Each row is a point. Each copy is the shape, with its points in the same order, stretched, turned, moved and blurred by noise. Say if it was mirrored as well.

Shape, 6 rows:
[[ 30  14  24]
 [-32  35  32]
 [-16 -11 -28]
 [  2 -27  23]
 [-23  26 -31]
 [ 19   5  46]]
Copy 1:
[[ 30  19  38]
 [-32  27  36]
 [ -2  -2 -29]
 [ 10 -25  27]
 [-20  34 -32]
 [ 23   5  60]]
Copy 1 is: only turned
Copy 2 (6 x 3):
[[ 32  22   4]
 [-25  52 -15]
 [-18 -26 -22]
 [ -2  -3  30]
 [-21   3 -53]
 [ 22  29  29]]
Copy 2 is: only turned
Copy 3:
[[-17  23  41]
 [ 44  -3  25]
 [-14  -9 -31]
 [-25 -24  19]
 [ 10  13 -28]
 [ -7  -3  54]]
Copy 3 is: mirrored

Shape (8 x 3):
[[  3 -52   1]
 [-29  41 -13]
 [-24  12 -20]
 [-32  40  -8]
 [-17  -1 -33]
 [ 46  -6  37]
 [ 11 -48 -18]
 [ 39 -21 -47]]
Copy 1:
[[ -1 -53 -26]
 [-32  11  34]
 [-33  -3  10]
 [-32   9  41]
 [-33  -3  -7]
 [ 59 -24  14]
 [ -1 -35 -37]
 [ 14   9 -44]]
Copy 1 is: only turned
Copy 2:
[[ 18 -59 -14]
 [-40  15   8]
 [-26  -4 -11]
 [-42  12  10]
 [-16  -7 -25]
 [ 53 -27  44]
 [ 25 -45 -27]
 [ 46  -6 -35]]
Copy 2 is: only turned

Shape:
[[  0  13  19   9]
 [ 14  42  20  19]
 [  4  42 -39   4]
 [ 15 -17 -60  -9]
 [-37  35  -7  -1]
 [-43 -30  11  13]
 [ 12  20  15 -13]]
Copy 1 (7 x 4):
[[ 14   6 -15  17]
 [ 36  31 -34  17]
 [-15  60  -3 -26]
 [-28   9  32 -59]
 [-18  35  -5  29]
 [-15 -24  32  42]
 [  6   6 -38  -1]]
Copy 1 is: mirrored
Copy 2, 7 rows:
[[ -9  16  17  -9]
 [  3  31  31 -38]
 [ 11  11 -29 -48]
 [ 14 -36 -41   1]
 [-35  32 -25 -22]
 [-58 -11   3  27]
 [ 12  30  11  -5]]
Copy 2 is: mirrored

Shape, 7 rows:
[[-41  10 -21 -10]
 [  4  19 -16   9]
 [  4   1  29  18]
 [-22 -39 -13  -8]
 [ -8   5   7  -9]
 [ 22  15  -6   9]
 [-49 -39   7   9]]
Copy 1:
[[  4  41  37 -31]
 [ 17   0  14   5]
 [-17  -4   1  41]
 [-43   0  24 -33]
 [ -1  15   0  -1]
 [ 13 -12   0  15]
 [-58  17  46 -12]]
Copy 1 is: mirrored
Copy 2:
[[  6  40 -26  16]
 [-16  11  -6  28]
 [-46 -27 -13  -6]
 [ 35 -15 -35  -8]
 [-15   6  -5  -6]
 [-20  -3   5  17]
 [  9 -21 -60 -10]]
Copy 2 is: only turned
